Rows are points. Each copy is the shape, with its points in the same order, stretched, turned, moved and blurred by noise. Is it also mirrored, or only turned?
(in the rows, 128 means zero)

Shape:
[[ 94 157 177]
 [ 85 109 191]
 [ 82 138 126]
 [177 157 129]
 [109 137  82]
 [161  69 164]
 [117 144 139]
 [153 153  70]
 [183 142 106]]
Copy 1, 9 rows:
[[112 168 196]
 [ 62 144 193]
 [102 161 143]
 [178  87 145]
 [129 137  99]
 [ 75  48 158]
 [128 137 151]
 [174 103  94]
 [169  74 126]]
Copy 1 is: only turned
Copy 2, 9 rows:
[[162  74 145]
 [111  63 136]
 [139 116 100]
 [159 153 192]
 [136 166  99]
 [ 68 127 182]
 [145 118 140]
 [155 196 134]
 [142 177 180]]
Copy 2 is: mirrored

Shape, 8 rows:
[[161 144  95]
 [175 110 115]
 [110 102 130]
 [132  97 179]
 [149 151 102]
 [ 61 105 134]
 [ 84  84  82]
 [ 73 138 104]]
Copy 1, 8 rows:
[[ 99 139 148]
 [126  99 160]
 [148 119  93]
 [182 114 132]
 [102 154 137]
 [157 143  41]
 [128  94  45]
 [120 170  52]]
Copy 1 is: mirrored
Copy 2:
[[172 112  89]
 [143  91  91]
 [119 137 155]
 [ 82 132 124]
 [168 130  94]
 [111 176 197]
 [146 137 207]
 [151 175 177]]
Copy 2 is: mirrored
Copy 3, 8 rows:
[[146 123  83]
 [147  77  94]
 [ 81 109 140]
 [129  86 174]
 [134 136  96]
 [ 39 133 162]
 [ 34 106 103]
 [ 51 159 130]]
Copy 3 is: only turned

Shape:
[[ 57  97  94 101]
 [121  76  82 127]
 [110 120 131 128]
 [160 184 159 195]
 [178 147 137 145]
 [176 149 167 199]
 [118 110 107 115]
 [ 72  80 128 136]
 [111 100  69 119]
 [152 106 127 109]]
Copy 1, 10 rows:
[[116  49 196 135]
 [144  61 130 183]
 [ 95 109 138 147]
 [ 79 227 114 172]
 [116 167  79 154]
 [ 69 198  76 195]
 [131  91 135 149]
 [ 73  62 165 177]
 [156  74 155 168]
 [119  97  82 143]]
Copy 1 is: mirrored
Copy 2, 10 rows:
[[147  90  79 172]
 [165  99  85 116]
 [138 117 123 136]
 [138 198 158  96]
 [123 152 135  83]
 [151 177 173  82]
 [138 106  99 130]
 [169  92 123 155]
 [153 109  66 126]
 [123  98 121 105]]
Copy 2 is: only turned

Shape (10 x 6):
[[115  98 168 146 143  53]
 [195 152  79 105  83 121]
 [ 93 158 114 130 101 139]
 [149  89 144 189 153 139]
 [153 130 121 149 156 136]
 [126 182 166 181 117 116]
 [ 94 164 108 129 104 135]
 [148 170 153 100 186 125]
 [200 120 116 136 148  70]
 [ 86  82  79 189 159 133]]
Copy 1, 10 rows:
[[ 71 179 149 115 117  48]
 [128 169  52 141  93 175]
 [ 65 137 126 107 151 157]
 [111 103 142 173 104  74]
 [101 105 100 139 132 101]
 [ 23 129 133  92  94  94]
 [ 63 135 123 108 156 161]
 [108 109  78  64 156  82]
 [111 170  62 156  95  74]
 [ 89  94 139 212 184 101]]
Copy 1 is: mirrored
Copy 2 (10 x 6):
[[121  86 153  83 132 102]
 [189 118  73 208  74  99]
 [120 172 122 173 118 117]
 [160 116 106 126 168 160]
 [160 136  92 132 140 126]
 [171 170 164 122 142 109]
 [123 171 122 169 121 106]
 [150 159  87  78 104 111]
 [184  82  89 117 120  85]
 [105 131 107 157 209 124]]
Copy 2 is: only turned
Copy 3, 10 rows:
[[178 104 164  85 189  53]
 [ 60 157  75  92 121 101]
 [124 164 154 156 132 142]
 [212  93  94 104 140 106]
 [153 107  94 114 160 125]
 [196 191 120 124 186 126]
 [120 163 148 163 138 139]
 [122 110 119  86 220 160]
 [126  99  73  68 183  56]
 [186  70 114 201 114  88]]
Copy 3 is: only turned
Copy 4, 10 rows:
[[ 48 134 159 150 171 159]
 [160 192  71 123 107 167]
 [107 119 111  70 109 107]
 [124 125 162 202 133 103]
 [149 158 138 151 134 102]
 [ 77 167 154 116  52 113]
 [110 133 107  81 107 111]
 [159 186 186 105 141 116]
 [115 194 126 189 159 155]
 [113  97 122 168 186  57]]
Copy 4 is: mirrored
